Rows are points. Each copy is the shape, with its points in the same order, turned, moved and blurred by noise. Some copies are also mirrored. Which?
In the rows, zero is written as 100.

Shape, 7 rows:
| 109 |  68 |
|  72 |  82 |
|  80 | 148 |
|  82 |  65 |
| 117 |  97 |
| 119 |  75 |
|  93 |  75 |
Copy 1, 7 rows:
|  60 |  82 |
|  69 | 121 |
| 133 | 125 |
|  50 | 107 |
|  92 |  76 |
|  69 |  70 |
|  62 |  99 |
Copy 1 is: only turned
Copy 2 (7 x 2):
| 132 |  84 |
|  93 |  81 |
|  68 | 142 |
| 109 |  70 |
| 124 | 115 |
| 136 |  96 |
| 115 |  82 |
Copy 2 is: only turned
Copy 3, 7 rows:
| 142 |  83 |
| 106 |  68 |
|  60 | 114 |
| 127 |  59 |
| 124 | 103 |
| 139 |  94 |
| 125 |  74 |
Copy 3 is: only turned

Shape (6 x 3):
| 101 | 132 | 126 |
| 133 |  85 | 112 |
|  86 | 116 |  94 |
|  86 | 110 |  88 |
|  69 | 140 | 113 |
| 119 |  33 | 115 |
Copy 1 (6 x 3):
| 157 | 108 | 106 |
| 119 |  70 |  77 |
| 120 | 124 | 113 |
| 112 | 117 | 110 |
| 146 | 136 | 128 |
|  83 |  41 | 101 |
Copy 1 is: only turned
Copy 2 (6 x 3):
|  81 | 119 |  77 |
| 106 |  67 |  95 |
| 114 | 124 |  98 |
| 121 | 119 | 104 |
|  90 | 150 |  90 |
|  98 |  45 | 143 |
Copy 2 is: mirrored
Copy 3:
| 143 |  95 | 109 |
|  93 |  82 |  72 |
| 108 | 122 | 109 |
| 107 | 123 | 108 |
| 138 | 116 | 130 |
|  47 |  75 |  81 |
Copy 3 is: only turned
Copy 4 (6 x 3):
| 111 | 143 |  90 |
| 121 |  84 | 105 |
|  76 | 122 |  82 |
|  73 | 114 |  84 |
|  88 | 151 |  73 |
| 125 |  43 |  74 |
Copy 4 is: mirrored

Shape (7 x 4):
| 148 | 136 | 117 |  89 |
|  61 |  77 | 103 |  55 |
| 102 | 143 |  85 | 124 |
|  84 |  70 | 102 |  96 |
|  75 | 111 | 118 |  94 |
| 102 | 116 |  94 |  69 |
| 143 | 133 |  90 | 130 |
Copy 1, 7 rows:
| 151 |  75 | 124 |  73 |
|  57 | 121 |  85 |  75 |
| 115 |  47 | 109 | 122 |
|  89 | 122 | 109 | 108 |
|  75 |  84 | 118 |  85 |
| 103 |  86 |  90 |  74 |
| 157 |  60 | 122 | 120 |
Copy 1 is: mirrored
Copy 2:
|  66 | 108 |  40 |  78 |
| 112 |  41 | 113 | 102 |
| 102 | 136 |  86 |  68 |
|  94 |  81 | 113 | 120 |
|  85 |  83 | 112 |  77 |
| 105 |  79 |  71 |  83 |
|  82 | 150 |  58 |  89 |
Copy 2 is: mirrored
Copy 3, 7 rows:
| 162 |  91 |  96 |  82 |
|  82 | 147 |  81 | 124 |
| 127 |  83 | 143 | 115 |
|  67 | 102 |  85 | 109 |
|  95 | 123 | 116 |  95 |
| 128 | 118 |  95 | 123 |
| 140 |  49 | 120 |  95 |
Copy 3 is: only turned
